Rows are points. The points of each table are mixes of a few directions, plus a little noise. Count the directions of each table, and those that both share. Where both have some left over, give the other angles between the two spaces (their principal angles), to ten degrees, smallest first.
(in the rows, 128 means zero)

First:
[[141 170  95]
 [122  71 164]
 [123 195  95]
 [162  95 120]
 [ 92 109 166]]
Second:
[[126 137 112]
 [149  65 230]
 [148 131  90]
 [ 91 148 144]
 [128 152  77]
 [126 136 115]]
Directions: first 2, second 2, shared 1; angles 30

First:
[[111 140 133 202 149 217 150  94]
 [143 129 125  68  98  77 121 151]
 [145 105 118 131 157 114 106 131]
 [170 139 117 146 115 238 148 101]
 [112  97 127 133 174  53  94 143]
 [141 159 131  72  60 136 153 138]
 [ 71 132 144 156 145  84 130 132]
 [102 172 143 124  72 166 171 120]
 [155  81 112 118 181  69  80 142]]
Second, 8 rows:
[[121 165  96  94 151 118 125 139]
 [105 126 150 136 109 103 135 131]
 [ 92 121 161 141  99  89 139 133]
 [ 86 204  80  60 159  75 129 157]
 [130  83 174 173  95 134 134 116]
 [203 106  96 137 163 209 110 110]
 [123 170  88  87 156 119 124 141]
 [166  50 181 199  94 176 128 101]]
Directions: first 3, second 2, shared 1; angles 70

First:
[[202 148  90 175  83 124 154 139 111 144 136 163]
 [140 124 155 135 179 163 130 134 148 111  99 113]
 [157 138 143 167 177 165 137 138 147 123  98 127]
 [  7 102 144  48 115  82  88 104 123 126 160  98]
 [ 40 140 112 124 104  78 102 112 115 159 165 135]
 [ 52 143 113 133 111  86 106 115 118 158 159 136]
 [128 140  99 142  85 100 130 125 110 149 152 148]
 [197 102 131  89 103 146 147 136 123  97 117 119]
 [111 138 151 160 191 154 123 131 150 128 104 120]
 [245 103 143 110 133 182 161 146 136  84  90 118]]
Second (11 x 12):
[[105 122 159  55 148 136  84 132 103 180 134  71]
 [148 113 134 152  87 152 136  86 107 134 127 162]
 [ 27 132 161 159 105 136 121  94  85 189 144 138]
 [226 150  95 130 156 126 129 172 151 121 118 118]
 [167 109 117 151  89 133 190 140 143  52 115 157]
 [159  94 135  92 117 149  68  46 127 143 130 145]
 [117 158  97 143 186  96  85 132 169 136 134 128]
 [139 157 129 121 147 121 169 219 118 138 123  82]
 [125 144 124 146 129 123 160 166 125 126 126 121]
 [105  79 158  95  75 142 179 119 117  62 121 131]
 [ 91 150  99 163 168  97  86 102 167 128 137 153]]
Directions: first 3, second 5, shared 2; angles 70

First, 11 rows:
[[152 117 127 117 142 114  80  88 129 125 122  99 117 145 110 127 142 166
  119 125]
 [120 123 130 127  94 133 205 146 129 141 119 187 141 126 132 112 139  95
  143 134]
 [208  96 152 109  54 156  95  77 110 126  90 152 108 148  61 136 210 163
  130 140]
 [121 143 135 143 118 157 110 163 119 117 135 117 124 105 133 153 119 112
  125 134]
 [ 94 160 140 161  97 187 155 221 112 117 142 149 133  76 153 165 103  64
  133 141]
 [106 147 116 136 195 110  56 128 133 115 153  54 120 123 150 143  84 151
  111 117]
 [127 111 114 109 157  82 148  83 145 141 125 131 134 157 129  94 129 151
  131 118]
 [138 135 149 143  56 188 162 180 108 123 117 177 129  98 117 152 152  84
  138 146]
 [106 153 118 140 208 115  19 129 130 106 159  25 115 118 151 156  75 161
  102 115]
 [163  90 116  91 147  70 130  33 145 146 108 131 126 183 101  82 161 184
  129 117]
 [ 73 134 110 128 142  98 249 158 149 150 138 186 158 127 171  88  95  79
  148 124]]
Second, 11 rows:
[[ 65 156 161 166  97 129 119 114 105  82 134  96 130  47  87 225 138  59
   18 145]
 [106 159 208 170  48 150 147 186 142 166 163 203 121 163  97 205 220  96
  105 201]
 [165 112 117 122 117 137 119 116 129 137 112 135 124 139 121 106 129 161
  153 117]
 [ 95 134 128 106 179  95 131 120 130 119 148 110 131 145 149 120 130 101
  115 134]
 [130 130  85 163 136 133 148 152 149 151 119 126 142 102 157  99  39 176
  163  88]
 [130 106  96  80 165 113 148  88 106  92 106 106 134 110 140  83 114  97
  130 102]
 [149 121 111 103 124 173 141 165 102 107 114 136 127 110 152  98 116  94
  171 117]
 [152 117 110  97 163 132  98 121 118 115 123 101 121 142 145  95 119 140
  156 115]
 [157 101  91 132 121 110 147  79 139 139  94 129 136 116 116  91  90 182
  139  90]
 [176 114 103 114 142 152  72 121 117 118 111  92 116 127 132 104 104 172
  160 103]
 [ 85 157 199 156 116  85 137 146 170 182 184 176 125 207 113 182 209 129
   97 196]]
Directions: first 3, second 6, shared 3

First:
[[123 124 105 141 131 110 134 129 144 145 145 129 100 171 157 135 123 125
  133 112 149 126 115 157 152 131 135 146 112 133 101 100]
 [117 140 180 110  89  68 106 149 196 120 109 156 235 107  85 120 150 109
  142 160  91 163  96  67  93 121  93 108 173 167 132 123]
 [113 133 141 128 102  62 118 144 198 140 132 150 178 161 129 130 139 109
  145 135 123 152  89 115 128 126 109 134 143 163 100  93]
 [131 141 197  96 100 127 107 138 137  95  88 142 235  43  53 111 148 125
  126 172  71 151 133  43  68 119  97  85 181 141 178 174]
 [115 131 133 131 109  71 121 141 187 142 135 146 160 164 136 131 136 112
  143 129 130 146  94 125 134 127 114 137 135 157  99  93]
 [128 125 113 135 135 131 133 125 122 135 136 124 102 145 144 131 123 130
  127 118 140 122 129 147 141 130 136 137 115 123 119 120]
 [141 127 133 120 143 184 132 117  70 109 116 112 110  81 109 123 124 143
  114 132 119 113 163 119 114 128 137 113 128 102 164 169]
 [135 114  63 155 167 172 152 110  76 148 159 102   7 178 190 141 104 143
  119  87 178  93 149 207 177 136 167 160  74  95 104 113]
 [123 133 148 121 112 100 119 137 159 126 122 140 171 124 113 125 137 120
  135 140 115 143 113 105 116 125 113 122 145 145 126 122]
 [141 117  84 142 165 193 148 108  57 132 142 100  31 136 161 134 108 147
  112 102 158  95 163 180 156 134 161 143  90  89 132 141]
 [141 123 113 129 154 191 139 112  61 117 125 106  76 100 130 127 116 146
  112 120 134 104 165 143 131 130 148 124 111  94 153 160]]
Second, 11 rows:
[[120 163 202 119 112 186 127 156  87 122  93  98 101  84  89 113 126 125
  188 109 144 139 177 149 165 151 141 166  85  63 209 128]
 [120 140 155 132 127 150 138 145 101 131 110 108 109 123 122 123 133 135
  158 115 138 116 162 141 146 148 144 154 103  94 162 126]
 [144 128 120 102 119 126 100 107 165 113 140 158 160  93 105 121 110 103
  106 146 118 173  77 109 116  93  96  92 154 159 112 129]
 [141 122 113 112 123 120 107 110 158 119 140 152 152 112 118 126 118 110
  106 142 119 156  90 112 116 102 104  99 151 156 108 128]
 [103 100  86 184 160  88 182 140  89 159 133  91  90 226 203 151 161 179
  122 109 135  33 186 147 118 175 179 165 112 122  92 124]
 [137 113  93 125 132 101 119 108 159 125 149 150 151 138 136 133 122 120
   94 143 116 139  92 114 107 106 112 100 154 169  86 128]
 [123 100  72 156 148  79 152 117 134 143 149 129 127 193 178 147 141 150
   93 131 120  84 125 125 105 134 143 125 145 161  71 127]
 [125 113 100 142 137 104 142 123 133 136 138 128 129 161 153 137 135 140
  111 129 123 107 127 125 115 132 136 126 136 143  99 127]
 [135 175 222  89  97 207 100 150 106 107  88 118 122  32  55 101 108 102
  192 119 141 186 144 137 169 127 113 145  94  66 224 129]
 [147 143 148  88 108 150  88 114 161 106 129 157 158  63  81 113 105  92
  124 146 120 194  80 110 130  92  89  95 145 141 140 130]
 [117 110  97 156 146  98 154 131 115 142 136 115 113 184 170 141 145 153
  117 122 130  81 150 135 117 149 152 140 126 134  98 128]]
Directions: first 2, second 2, shared 0; angles 50, 60

First, 11 rows:
[[126 137 147 139 110 138 113 117 138 133 120 153 130 142 117 130 122 127
  129 128 126 119 129 126 112 118 135 130 127 146 115 144]
 [140 100  69  95 186  96 174 163  99 112 151  44 125  80 161 127 145 122
  124 134 138 154 127 142 181 154 105 123 130  70 172  75]
 [152 137 171 150 127 144 106 114 156 131  88 152 168 120  99 171 111  80
  129 155 162  96 146 151 115  87 140 136 121 155 122 121]
 [136 117 108 116 154 115 145 142 119 121 132  94 132 105 138 134 134 119
  126 135 138 135 131 137 150 134 120 127 128 106 147 104]
 [106 148 157 145  78 148 100 105 139 141 129 187 110 174 114 107 122 158
  131 110 102 121 119 104  89 126 141 129 130 164  93 177]
 [139 145 179 155 105 151  96 106 157 137  94 177 155 142  96 156 111 100
  131 143 145  97 140 137  99  92 145 135 123 167 107 145]
 [ 86 142 125 129  74 137 115 114 118 139 160 172  77 183 136  71 135 198
  130  86  74 146 105  84  96 158 133 122 136 144  95 185]
 [145 104  83 102 183 101 166 157 107 113 140  56 134  81 152 137 140 111
  124 140 146 145 132 146 174 144 109 125 128  81 167  77]
 [129 114  96 110 153 112 151 145 111 120 144  89 120 109 147 120 138 134
  126 126 127 145 125 130 153 146 117 124 130  99 148 106]
 [110 134 126 128 106 131 123 122 123 133 142 146 107 151 132 103 131 158
  129 110 105 136 118 109 116 141 130 125 131 135 115 152]
 [141 132 148 138 130 135 119 122 141 129 108 137 149 122 115 150 120 103
  128 142 146 113 137 140 124 108 133 132 124 140 126 123]]
Second (11 x 32):
[[107 146 110  92 117 165 131 123 111 122 161 135  84 137 158  61 126 214
  153 130  64 126 111  82 134 140 109 128 118 105 126 152]
 [135 151 161 126 117 172 106 110 144 128 112 161 137 128 118 123 108 141
  148 156 116  94 134 118 117  95 127 135 114 141 118 141]
 [104 119 123 150  97  96 124 127 124 140 142 145 109 166 121 124 143 129
  108  83 127 157 117 124 105 158 143 121 146 149 108 153]
 [130 123 133 140 126 116 125 129 132 131 121 130 135 131 120 142 130 108
  119 122 142 131 130 137 123 128 135 127 133 137 124 128]
 [149 158 133  78 158 204 127 120 129 108 124 120 130  86 151  93 102 181
  174 194  90  81 136 104 158  85  99 139  94  91 150 112]
 [129 137 120 103 140 154 133 129 121 119 138 118 118 114 144 103 122 162
  146 147 104 118 126 113 143 124 113 130 117 106 139 124]
 [110 130 131 141 101 119 120 123 126 136 138 150 112 157 123 117 134 140
  120 102 117 141 119 119 108 143 136 124 137 145 111 152]
 [130 108 127 155 126  85 132 136 131 135 120 120 142 135 114 163 139  80
  103 105 164 148 131 153 121 142 142 124 143 143 125 120]
 [137 126 150 153 121 117 117 124 143 135 106 142 151 132 106 162 126  86
  117 127 157 122 137 148 114 115 142 130 132 152 119 128]
 [111 121  99 115 127 115 142 137 109 126 156 112 100 135 147  99 140 160
  126 108 106 150 115 112 135 156 121 122 134 111 131 132]
 [167  90 123 157 177  64 148 152 137 126  93  73 188  86 107 219 139   7
   94 133 220 140 151 197 150 122 140 128 140 127 156  65]]
Directions: first 2, second 3, shared 2

First, 8 rows:
[[141 126 167 157 153  96 146 159 136 103 109 140 154 124 134 132 150 112
  141 157  93  87 151 142 140 140 147 165 152 152 103 140]
 [124 140 105 125 131 133 123 129 130 122 150 117 117 138 106 119 109 145
  125 122 123 132  96 116 147 141 110 129 121 110 138 120]
 [131 129 103  77 100 145 113  98 138 131 135 123 107 136 127 119 118 142
  112 114 129 144 101 128 133 112 122 118 125 110 143 130]
 [129 124 164 179 157 105 146 160 121 121 112 138 155 118 136 139 146 108
  146 148 120 104 164 134 122 141 142 145 138 153 107 131]
 [116 108 130 121 103 153 121  99 108 174 109 134 125 109 162 146 138 111
  125 106 188 169 172 131  72  95 138  79 109 139 137 124]
 [135 141  99  88 117 133 117 117 146 108 149 117 108 147 104 109 109 153
  115 124 100 124  75 122 164 134 113 142 132 102 140 129]
 [124 135  98 101 113 144 116 111 131 131 146 118 108 137 114 119 110 146
  117 113 133 145  96 119 138 126 112 117 118 106 144 122]
 [124 121 158 177 150 114 142 151 115 134 113 137 151 114 141 142 144 107
  144 139 139 118 169 132 108 134 140 129 130 152 113 128]]
Second (11 x 32):
[[148 112 142  63  94 129 122  97 148 125  98 141 125 126 159 128 150 118
  114 131 112 122 140 152 121  91 155 134 148 136 122 150]
 [142 117 137  84 105 129 124 107 141 126 108 137 126 126 149 127 143 122
  119 130 117 124 136 144 123 103 147 132 142 134 124 143]
 [115 139 119 170 150 128 132 148 115 130 147 120 131 130 108 128 114 134
  137 126 138 132 120 112 133 152 110 124 115 123 132 114]
 [106 145 113 197 164 127 135 161 107 131 160 114 131 131  94 128 104 138
  143 125 145 134 115 102 136 167  99 121 106 119 134 105]
 [128 128 128 129 129 129 128 129 127 128 129 128 128 128 127 128 127 128
  128 128 128 128 128 127 128 129 127 128 127 128 128 128]
 [112 141 117 180 155 127 134 153 112 131 153 118 131 130 102 128 110 136
  139 126 141 133 118 108 134 158 106 123 111 122 132 110]
 [137 121 134  98 112 128 125 114 137 126 114 134 126 127 142 128 138 124
  122 129 120 125 134 139 125 111 141 131 138 132 125 138]
 [109 143 115 190 161 127 135 158 109 131 157 115 131 131  98 129 107 137
  141 125 144 134 116 105 135 163 102 122 108 120 134 107]
 [136 122 134 102 114 128 125 115 136 127 116 133 127 127 141 128 137 124
  123 129 122 126 133 138 125 113 139 131 136 131 126 137]
 [110 143 116 186 159 127 134 156 110 131 155 116 131 130 100 128 108 137
  140 126 142 133 117 106 135 161 103 122 109 121 133 109]
 [165  98 153   7  64 130 116  70 165 122  72 152 122 123 187 127 169 110
  102 133  98 117 150 173 114  60 179 140 167 143 118 169]]
Directions: first 3, second 1, shared 1
